Each row is a point. Examples show where two turns around zero, p and q, send a point. Where does a point land after both, in the order given? Backwards means that the second turn is done in reverse. Each puzzle has new turns, and all numbers are rounded.

Turn p:
[-18 -48  20] -> [ 37 -36 -20]
[ 3 42  5] -> [-25  11  32]
[33 35 -6] -> [-13  40  24]
[-17 -29 -19] -> [  2 -15 -36]
Turn q:
[ 33  29 -40] -> [21 53 16]
[-16   8 -34] -> [  9  25 -28]
[ -7 -18  31] -> [-11 -34   5]
[ 31 -20  34] -> [  5 -31  39]
[-19  25  38] -> [-48  -9   4]
[-21 -24 -29] -> [ 24  -3 -35]
Where do these land?
p, then q: [ 0  4 15] -> [ -3 -11  10]
p, then q backwards: [-33   2   9] -> [ -8 -17  29]
p, then q: [  6 -52  25] -> [44  7 37]
p, then q: [ 30  33 -61] -> [-45  48 -37]
p, then q backwards: [-4 14 12] -> [13  2 14]

Turn p:
[ 31   3 -20  10] -> [ 31 -15 -16  -5]
[-41  -9 -23 -33] -> [-49 -24   6 -19]
[-31 -36 -21 -12] -> [-39 -33   1  14]
[ -7 -16  11 -32] -> [-15 -11  33  -3]
[11 27  9 13] -> [ 18  24  -9 -10]
[37 32 44 53] -> [ 55  60 -13  21]
Turn q:
[-23  -7 -62  54] -> [-29  53 -51  34]
[  5  16 -10 -44] -> [ 14   9  11 -44]
[ 13 -29  30   2] -> [ -5 -43   0   8]
[ 26  14  37 -13] -> [ 32 -28  25  -2]
[-21   6   6   0] -> [-13   8  16   3]
Where do these land?
p, then q: [-11  34  33   1] -> [26 22 34 -6]
p, then q: [ -6  -8 -28  15] -> [-18  10 -26  -4]
q, then p: [ 22 -38  -9  19] -> [-10 -37 -28  11]
q, then p: [ 51 -22 -43 -16] -> [ 11 -62  -8 -34]
q, then p: [-35  51  39  -5] -> [17 63 30 16]
p, then q: [-21 -17   7 -13] -> [-22  -2  17  14]

Turn p:
[ 16 -10  36   5  15  10] -> [ 24 -30  10  19   4  -6]
[ 10 -10   3   8   0 -12] -> [ 8  3 -8 15 -7 -1]
[-41 -10  25  -9  16   5] -> [-18 -27   8  -6   4 -40]
[  8  -5 -16  -1   0  13] -> [-7 -4 -4 -3 -2 21]
[ 10   1 -12 -16  17 -18] -> [  9   3 -30  -7  10   0]
[-9 29 -7  3 16 -8] -> [-4 15 -1 -6 31 -7]
[11  7 -9 -5 16  7] -> [ 3 -6 -8 -4 16 14]
[-20  -1 -10  17  16  -5] -> [-24   4  -6  13  14  -9]
[ 15  -1 -11  -2 -97   8] -> [  9  43  39 -21 -71  29]
Turn q:
[  5  12 -31   9 -17   6] -> [-15 -12 -25  22  -6   4]
[ -8 -23  28  11  -3  11] -> [ 23  -4  17 -18 -18  13]
[ 16  25 -30 -29  -8   2] -> [-35  15 -28  11  18   3]
[-1 25 29  6 -4 -3] -> [  6  29  11   6 -19 -12]
[  4  21  26 -14   0   6] -> [-1 36  7 -3 -5  1]
[ 15  15  25  12   0 -36] -> [  6  16   3  -9 -14 -44]
[  6   7 -33   7  15  11] -> [  3 -11 -20  24  21   5]
[  1 -63   1   9  -2   9] -> [ 22 -42   1 -38  -2  21]
[-38 -19 -15 -10  18  -6] -> [ -9 -27  32   4  23   9]
Where do these land?
q, then p: [  8 -32   4  -9   4 -14] -> [  9 -19 -23 -19  -8  -6]
q, then p backwards: [ 15 -11  12   2  19  20] -> [ 27  19   0 -12   2  -6]
p, then q: [-28   7  10   5  -6  -3] -> [ -7   5  23  -4  -5 -20]
q, then p: [ 15   9 -10  11 -51 -35] -> [-28  38 -11 -14 -38 -20]
q, then p: [ -7  -4  -8   3 -11  15] -> [-11  -7  11   2  -9  10]
p, then q backwards: [-20 -10  -4  40  11 -31] -> [  1  51 -20   2   1 -13]
q, then p: [ 21  30  13 -34  26  34] -> [  1   7  15 -14  60  19]
p, then q: [ -5  11 -19 -18   7  16] -> [-8  5 11 -3 22 21]

Turn p:
[-24 -23  -3   5   2  10  -7 -24] -> [  1 -17  -3 -10 -16 -23  -1 -26]
[-20   1 -10 -28  12  10 -26  13] -> [-16   3   7 -19  18 -20 -31  -1]
[  5  35  20 -10  -5  18   3  -4] -> [-10  35   0 -18   1  20   7  -5]
[-20  46 -24  -7  37 -31   4 -29] -> [ 33  49 -28  19   1 -20 -35 -11]
[ -3 -13   7   8  40 -18  -7 -54] -> [ 56   2   1   1  -4 -21  -1 -41]
[  6 -13  60   5 -29  23  94  46] -> [-65   7  11  45  19  30  92  -7]
[ 39  23 -24 -32   5 -17 -34  41] -> [  6   4   6 -12  41  21 -41  52]
[ -3 -28 -15  53  23  18   4 -30] -> [ 21 -33   5  21 -40   8  -8 -44]
[  8 -32  20  45 -46  -9 -12  35] -> [-15 -38  36   7 -36   6  32  42]
[ 12   4 -30 -38 -39  -3 -20   7] -> [-11 -12 -32 -35  15  -1 -13  40]
Turn q:
[  9  32   5 -34   4  -5 -65  -7] -> [ 19  48 -13  -8 -23   6 -30 -48]
[ 20  26  33 -11  21 -15  26  12] -> [ -6  27  12 -22  37 -12  28 -10]
[-50 -15  -8  16 -17  22 -47 -59] -> [ 34 -14  30  39 -42  44 -44   1]
[ 28   2 -29 -20  46  -4  40 -11] -> [-21 -21 -25 -18  32  31  38 -24]
[ 12 -10  -9  19  21  37 -49 -32] -> [ 42  -4 -24   9   6  39 -44  -3]
[  1 -37  -5  10 -42  -4  10  -7] -> [  7 -41  13  -9 -25 -20  -5  20]
[ 18  33 -15 -17  27  -4  30  52] -> [-39  30 -39  -7  24 -14  40  -2]
[ 21  47  -4  24 -19 -34  29  42] -> [  0  19 -16  16  12 -60  53   0]
[-19 -29   6   6 -34  28  32   0] -> [ -5 -24  20 -10 -20   3   6  52]
[-39 -48  25   7  -7 -20  -6  10] -> [-29 -20  42   9  -2 -17 -40  13]
Where do these land?
q, then p: [ 25 -29   5 -12 -14 -28   5 -18] -> [ 20 -19  -5 -20  25 -24  24  -5]
q, then p: [ 61  21   5 -38  23 -28 -15  35] -> [ 37  32 -59  -5  25 -28 -30 -10]
q, then p: [-22 -21  -3  15 -24  28  48  40] -> [-51  -7  22  41  12 -24   1  29]
p, then q: [-38  11 -46  -7 -25  44 -39  -9] -> [-17   6   4   7 -74   4 -35 -28]
p, then q backwards: [  1  42  25 -13 -39   2   5 -47] -> [ 33  45  -3 -43 -15  31   5  12]
p, then q backwards: [-13  33  -7  16 -39 -18  33 -13] -> [ -9  37 -35  -6 -19  27   0  29]
p, then q backwards: [ -6 -36  19  -5  56 -29  23  20] -> [-10  14  19  54  19 -50   6 -13]
p, then q backwards: [-18  -5   5  18  20   0 -49  24] -> [-25 -30  39  -1 -24 -14 -15  -7]
p, then q backwards: [ 11 -17  -3  27  41  29 -10 -33] -> [  8  -6  -7 -11   3 -26 -33 -53]

Turn p:
[  4 -39   4  14 -32  11  11 -10   5] -> [-31 -10   2  10 -33  -9  12  -1 -26]
[ 19  -3  19  13  -6  29 -20  39  19] -> [ 31   4  17  30 -31   7  -3 -29  -5]
[  5 -21  11   0 -18  43 -23 -50  -6] -> [-37 -47  12   2  -6  13 -25 -24 -26]
[ 34   1  14 -46  33 -29 -14  25  27] -> [ 74 -21 -10 -12   5 -26   3  10   1]
[ 39 -29  12  60 -12  25   7 -26  -4] -> [-46 -20  14  48 -10 -30  12 -38  -9]
[-33  34   7 -39  34 -24 -30   5 -40] -> [ 31   0  11 -16  52  35 -26  43  16]
[ 43   8  13  13 -19  44  27   4  12] -> [ -5  17   8  12 -16 -29 -13 -54 -26]
[-44  18 -43  12 -36 -50  24  -7 -40] -> [-52  47 -26 -12   8   6  -6  61  27]
[ -9  -1  37 -33  47 -12  17  32  35] -> [ 64   2  25 -33   8  -6  38   0  -7]
[ -4  -2 -36  -2  18  26  -7   6 -20] -> [ -2   5 -30  14  21  32  -1 -13  -9]
[-53  34 -38   7  -8 -63   9 -17  14] -> [-25  23 -22 -45   2   6  11  44  65]
Turn q:
[-28   6  15 -17 -40  31   6  29  30] -> [-9 -8 30 46  8 35 20 -4 28]
[ -4 -51   2  15   6  26   6 -39  12] -> [ 19 -41 -25 -14   6  30  22  -3 -32]
[-30 -18  30  -1   6   6 -47 -16  26] -> [-28 -44   1   2  38   8  -4 -32  -7]
[-13  19  44   9   3  36  27  31  48] -> [-14  -9  20  53  39  25   8  46   2]
[ 29  -8  10   1   3 -13   5   9 -38] -> [  3  23  11 -10 -20 -24   5   0 -31]
[-22  18 -33   8  48  -5 -31 -23 -50] -> [-32  34 -39 -60   4   1 -24 -19  -2]
[ 26  18 -20   4  -9 -30  35  61  28] -> [  4  13   0  50 -36 -37  -3  43  31]
[ 66  15 -44 -13  29  -7  -7 -20 -32] -> [ 18  16  -1 -53 -49 -15 -49  18 -15]
[ -4  17 -10  15   2 -22 -20 -59 -30] -> [ 27  16 -20 -46  24 -10 -22 -35  -4]
[  8  -4   4 -45 -30 -31  59  44  20] -> [ 15   0  41  28 -30 -31  48  35  41]
[-27 -12   1  24 -19   9 -32 -16 -14] -> [ -3   1 -19   4  15  18   1 -48 -11]
Where do these land?
p, then q: [  4  12  14 -56  43 -50   3  -7 -27] -> [-49  -9  12 -13 -42 -43 -12  43 -16]
p, then q: [  9 -27 -19 -30 -13 -40  22 -25 -37] -> [-48  26 -22  -1 -37 -27  19  -3  22]
p, then q: [ 33  40  19 -61  27 -48  20  -1 -27] -> [-44  -6  16 -24 -32 -70 -40  24  -5]
q, then p: [  0 -34   0 -28 -15  26  -1   3 -56] -> [-32  21  23 -31   9  -9 -36   0 -40]
p, then q: [-26   8   7  26  -8  15 -40 -10  42] -> [ 24 -45  18  21  16  36  14 -11  -3]
p, then q: [ 20 -19  22  48  -2  11 -20   6 -20] -> [ 13   5 -33  27  36  -5  10 -10 -32]
q, then p: [-20  -5  21  34 -20  32  24   2  59] -> [ -6   6  -5  51   7   7  50 -47  -5]
q, then p backwards: [ -8   6 -13  12 -10  -4  -3  43  68] -> [ 25 -12 -16  41  -7 -27 -55  -6 -20]
p, then q: [-23  13   3  33 -25   9  10  11 -51] -> [-31  33  -9  23  46  17 -15  -4   5]
q, then p backwards: [ 15  16 -32   7 -13  30 -15 -15  65] -> [  3  13 -12 -13  -2   0 -82  -3  -9]
p, then q backwards: [ -4 -11 -22  16  34  18   2  -8 -16] -> [-40 -11  17  18  -5  14  -5  -3   7]

Turn p:
[  7 -32  35   0 -19  26 -26 -21  -9  -6 -11] -> [ 29  -9  15 -46  21  -9  -8  14  -3 -12  22]
[ 31   9 -10 -20  14  -3  68  35  12  16  31] -> [-27   1 -42  22  18  35  43 -15  34  27 -21]
[  8 -11 -35  -4   4  -9   9 -35 -28  -8   7] -> [  5  -2  -5  21  28  17 -21   6 -39   9 -10]
[ 21  -2 -13 -29  16   2  20  62 -27 -18  28] -> [-46  19 -12  23  28  27  49  11  11 -22   6]
[-36 -17  35  45  21  23 -18 -59  11 -10  42] -> [ 22   8   8 -27  -5  -7 -42 -34 -21  40  72]
[ -9 -12  25  11 -34 -23 -19 -33 -20 -44 -39] -> [ 47  -8  37 -27 -10   5  -5  -9 -45 -36  -7]
[-11  16  53  31  10  -9   3   1  -1  39 -17] -> [ 37  28  17  -9 -15 -36  14 -20  30  24  -1]
[-45 -41   6 -50 -29 -40 -12   4   8  23 -10] -> [-14 -38  33 -23 -20 -21  40  39 -35  28 -18]
[ 12 -25 -15  19  16 -11  27  43  -5  18 -33] -> [  9 -12 -26  34  16 -35  41  -6  11 -16 -14]
[-60  44  25 -50  -6  25 -25   3  32   9 -59] -> [-43 -19  63 -45 -35 -43 -21 -15  29  -9 -41]
[ 13   8  -5  66 -34  30   4 -45 -25  -3  39] -> [ 59   0   5  25  14  41 -48  -5  11  12  47]
[ 50  34 -44 -59 -13   4  -6  -9   9  -4  -7] -> [-34   2 -23  -6   8  39 -30  36   6 -18 -61]
[  4  13 -35  10  30 -13 -29   8   7   1  25] -> [-26  25 -25  28 -19  -7 -20  16 -12   0  14]
[ 15  17 -22  30  25  -3   3  45  37 -12   4] -> [-20   7 -46  29 -31  -8   7 -18  23 -26  11]
Turn q:
[  7 -15 -33   4  28  37 -17  14  -1  20 -23] -> [-4 -3  1 18 42 26 19 35 18 16 -3]
[ 28  27  30 -32  32  -8  16  38 -31   0  36] -> [  1 -40  45   5   8 -21  -1   0 -61 -16 -17]
[-31 -25 -11  50   3   3 -44  11  17  30  44] -> [-25  28   3  32  22 -21  -2  -1  11  32  70]
[  8 -29  27  30  -4  61 -14   0 -35  12  -4] -> [ -8   6 -15  28   8  35 -30  55 -16 -18  30]
[ -7   5 -27 -22 -10 -52  -1  -1  14 -60  19] -> [  1  -1   7 -52  13 -38 -21 -52  19   3 -19]
[ 13  21  12  16 -14 -28 -14   0  13 -14 -61] -> [-11  12 -10 -33 -42  -7   4  29  18  26 -34]
[ 30 -15  36  -4 -11 -17  15  -1 -48  35   3] -> [ 29 -37   6  25 -37   9 -29  15 -32  10   6]
[  6 -23 -24  20 -53  16  30   9  48 -14  16] -> [ -4  -1  13 -17 -14   6   3 -14  65 -40  40]
[-19 -23  23  -1  42   6  -3  22 -11  15 -24] -> [-37 -16  -5  15   9  32   5   9 -27  28  -7]
[-38  35 -13 -84  -4  33 -12 -49   7   9  14] -> [ 48  12 -58 -11  37  -3  55 -33 -35 -33  -9]
[-38  28 -31  27 -19 -17  28   1  -5  22  20] -> [ -8   1 -11  48 -13 -41   8 -29  30 -11  -1]
[ 41  15  10  -4  10 -33  15 -43  32 -54 -40] -> [ 17  38  23 -59 -33  20 -10 -12  12   3 -56]
Where do these land?
p, then q: [ -2  24  -4   6 -23  27 -16  12 -13   9 -27] -> [-26  15  13 -42 -14   4   0   7  -5   9   9]
q, then p: [-10  50  22  75 -36 -16 -22   7 -26   0   2] -> [ 16   9  29  40 -83  10  25  27  -7 -16  -3]
q, then p: [ 36   1  33 -18  12  55  15 -12   4  -5  42] -> [ -7  40  14 -17  37  38   8 -23   2 -38  32]
q, then p backwards: [-65 -28  -2   0   0 -59  -6  51  31  15 -25] -> [-47 -11   2 -26  36  15  47  18  66  21  32]
q, then p: [ -6 -54 -18 -20  18   2  24   4 -24  23  32] -> [ 20   8 -29 -13  33 -20 -28  -1 -11  16  50]
q, then p: [ 54  21  29 -14  26  -3 -21 -12 -38 -13 -27] -> [  6  25  22  -2  29 -24  30  32  25 -46 -27]
p, then q: [ 16  22 -10  -9  -3   6 -48 -32  32   9   5] -> [  6 -18 -26 -32  20 -37  19  26   3  17  18]
p, then q: [-53 -60 -12  -3   2 -23  24 -16  47  21 -29] -> [ 33 -48 -18  25 -22  30 -40 -32  18  49  17]
p, then q: [  5 -60 -19 -26   8  21  24  -8   9 -35  27] -> [ -1 -16  -8  37  64  28 -19 -29  -8  -1   3]
p, then q backwards: [ 49  51  17 -31 -20  -7   6 -18 -27  -7   0] -> [ 29  -5 -11   6  33  25  14 -45  10 -37 -38]
q, then p: [  1  30  -7 -13  32  24  10 -24  -7 -12  13] -> [  8  28   4   5  16  -3 -11 -37  -5 -28 -18]
q, then p: [-32 -43 -14  -6   1  13  20   9  -4 -23  28] -> [-20   0  -7 -15   5 -10 -40 -12 -33  13  37]
p, then q backwards: [  8  46 -15  60 -15 -41 -10  38  16  18 -41] -> [  7  53 -11  31 -43 -12  52 -40 -16  34  -6]

Turn p:
[ 21  32 -33  -9  32  16 -35  10  20 -26 -14 -34] -> [-16  24 -20 -21   7  -8 -33  26  25 -23 -44 -33]
[  1  34   6  12   3  -2   1  26   2 -60  -6  -9] -> [ 23  37 -32  22 -10  16 -24  25   1 -20   0 -20]
[ -9 -44 -25  -1 -15  -4  68 -24  -3   2  24   3] -> [-24 -45  -2  15 -47  25  28 -35  11  -8  26  14]
[-46 -37  34  20  19  10  32   4  -3  51 -11   4] -> [ -8 -21  41  -6 -33 -11  45  12 -55  20  13  11]
[ 30 -41  -1  15 -24 -19  47 -45  13  15  -2  50] -> [ 23 -42   7  31 -13  -5  47 -67  14  -1  -1  20]
[-13 -10   0 -28 -10   5  25 -32 -37   0   2  44] -> [-15  -3  -3   6  22  12  39 -35  -9 -24  36  23]
[ 22  31  21  20  -2  20 -61   9  11 -44   9 -30] -> [ 28  13  -7   7  32   5 -70  27  -7 -13 -27 -29]
[ 21   0  13 -22 -24 -18  48  15  -2  36   4  16] -> [ 15  16  12 -17 -26   7  23 -44  13  30  24  20]
[-72 -20 -17  22 -45 -21  14   5  -3  73  -9  22] -> [-42 -15  20  29 -15 -25  34   8 -23  63  18  69]
[ 26   6  -2   0  33 -31 -49  17 -19 -31  24 -25] -> [ 24 -12 -29 -23  33   2 -26  40  27   3   7 -41]
[-10  35  20 -27  14 -14 -46 -13  31 -24  -9 -40] -> [ -4  30  26   5  20 -33 -44  32  23 -20   4 -37]
[  9 -10  -1 -22  14  23 -57  44  22 -35 -11  -7] -> [ 21  18  12 -23  21  18 -25  55  21 -28 -36   6]
[  8  56  -7   8  43  14 -44  15  23 -16  22   5] -> [ -7  36  -7   3  38  16 -15  27   6  11 -40 -54]
[-26 -16  -5  25  -1  -4  12   2 -29  49 -59  -3] -> [-12  -7 -12 -16 -21 -54  31   7 -43  15  -1  39]
[ 37 -17  -5 -11 -37  28  44 -34 -25  11  35   4] -> [ -9 -31  -3 -12  -8  35 -10 -77  -5  -7  18  14]
Turn q:
[-40  20 -37 -27 -37 -16  33 -17   9 -50 -49  22] -> [ -2 -33  30 -65  22  54   4   6 -49   7 -12  20]
[ 32   2  16 -28  11  43   4   8 -56  32  42  51] -> [ 14  50 -14  45 -30   7  18   4  -8  43  67   4]
[-60  18  -4 -28   0   6 -15 -26  42  23 -21 -19] -> [ 12 -29  -2 -33 -23  15 -10 -24   9  38 -59 -14]
[-34  10  -7 -58  -2  31  34   4   8  24 -25   1] -> [ 22 -26  -4 -26 -13  16  -3 -31 -34  54   8 -27]
[ 26  31 -11  41 -27  -7 -12   4  22 -17   4 -32] -> [-31   7  15   4   7   9  18 -14  12 -57 -25 -17]
[-31 -14   2  22 -17  -2 -19 -41  33  49 -50   4] -> [ 37 -13 -26   5 -21  11 -25  -7 -23  -4 -77   9]
[  1 -27   5  -2 -42 -10   4 -43  27  16 -35 -43] -> [ 45 -30  15 -16 -21 -20   5 -17 -22 -37 -46  -1]
[-14  -8  -9  14 -21 -56  27  -7  31 -29  16 -14] -> [-18 -21  -9 -53  20 -20  28  11   3 -33 -18  21]
[ 18  -8 -20   3  54  56  37   9 -52  -4  39  26] -> [-18   9  -8  52  17   0   1 -33  -1  40  77  33]
[ 24 -25 -23   4  -6 -20 -38   2  24 -40  10  -9] -> [ 16  -4  15 -15  22  10  -2  15  49 -44   3   9]
[ -5   5  16  10  14 -24 -26  13 -51 -18  12 -23] -> [-36  13  31   4 -18 -28 -27  27  17  -4  15   8]
[ 14  19  12  -8   7 -30  -3 -49  29  17 -25   0] -> [ 28  27  13 -14  14 -14  12  -8 -10   6 -57   5]
[ 27  -6  -5  26   9  -7 -13  52 -39  11  51  18] -> [-34  39 -33  23  -8 -10  -8  19  23 -20  56  -1]
[ 39 -12  11  23  30 -11 -10  51  -2   2  -6  -9] -> [-10  17 -12  25  34 -26 -27  14  14 -24  20 -31]
[  3  -6  54   9  28  46  -1  41 -25 -16  35  26] -> [-25  -8 -10  62   1  -7  15  38  17  36  46 -19]
Where do these land?
p, then q: [-11 -22 -13 -10  37   7 -15 -14 -12   1 -18 -59] -> [  3 -30  13 -51 -11 -10 -20  33  21  -4  23 -14]
q, then p backwards: [ 24 -16  10  20   4  18 -53  43 -29 -22  20  20] -> [-44   9  -5 -25  -9 -32  -5   7  19 -59  24 -14]
p, then q: [-26   5 -45 -12  37   7  26  48 -26  23 -55  16] -> [-25  -2 -12 -63   6  36   6 -13 -60  26  32 -12]
p, then q: [-17  -6  39 -26  -4  32  -6 -45  18 -35   2  11] -> [-30 -19  42  39  16 -17  19  35  21   5  -5  15]
p, then q backwards: [ -1  16   3   2 -48   0  10  24  -4 -24  -7 -19] -> [ -2 -20 -24   7   9   1 -25  -4 -35  29  -2  20]
q, then p: [-16 -38  30  33   0  -5   1  -5  23  -3  22 -11] -> [ 17 -19 -16  19 -31  -4  27  20  30   1 -14  21]
q, then p backwards: [ 39 -13   9  -8 -35 -11  -3 -39 -18 -29 -32 -16] -> [-11 -35  57 -13   4  26  -9  -1  23  -8 -30  12]
p, then q: [ 43  17  -7  24  -8  36   9 -36 -15  11   2 -11] -> [ 28   0  42  -3 -17   1 -28 -12   0   1 -19  43]
p, then q backwards: [-37 -24 -22 -55 -27 -22   9  53  60  39 -31   0] -> [-16  18  17 -13   8 -32 -53 -60 -46 -37  61   0]
q, then p: [ 53  52 -34 -23  -2 -32  12 -27 -40  35  10 -42] -> [ -8  45   1  37  39 -30 -26 -43  -1  -9  62 -37]
p, then q: [-34 -21 -32   4  10  13 -14  -4 -17   4  14  23] -> [-11 -34 -28   7  12   5 -21   2 -11  26  22  13]
q, then p: [-23 -12   9  16  49 -25  48  48  44  -2  46  36] -> [-70 -15 -10 -15 -28   7  59  33  45  26 -14 -17]
q, then p: [ 24  36  -5  26 -15 -16   6 -28  34 -26 -12  -9] -> [  9  29  -5   6 -23 -14  24   2 -26 -50  10 -19]
p, then q: [-19  26  57   8   4  -2 -29 -17 -17  29  39  63] -> [-26  30  -7  59   5 -64  -7 -28  -5  43   8  14]
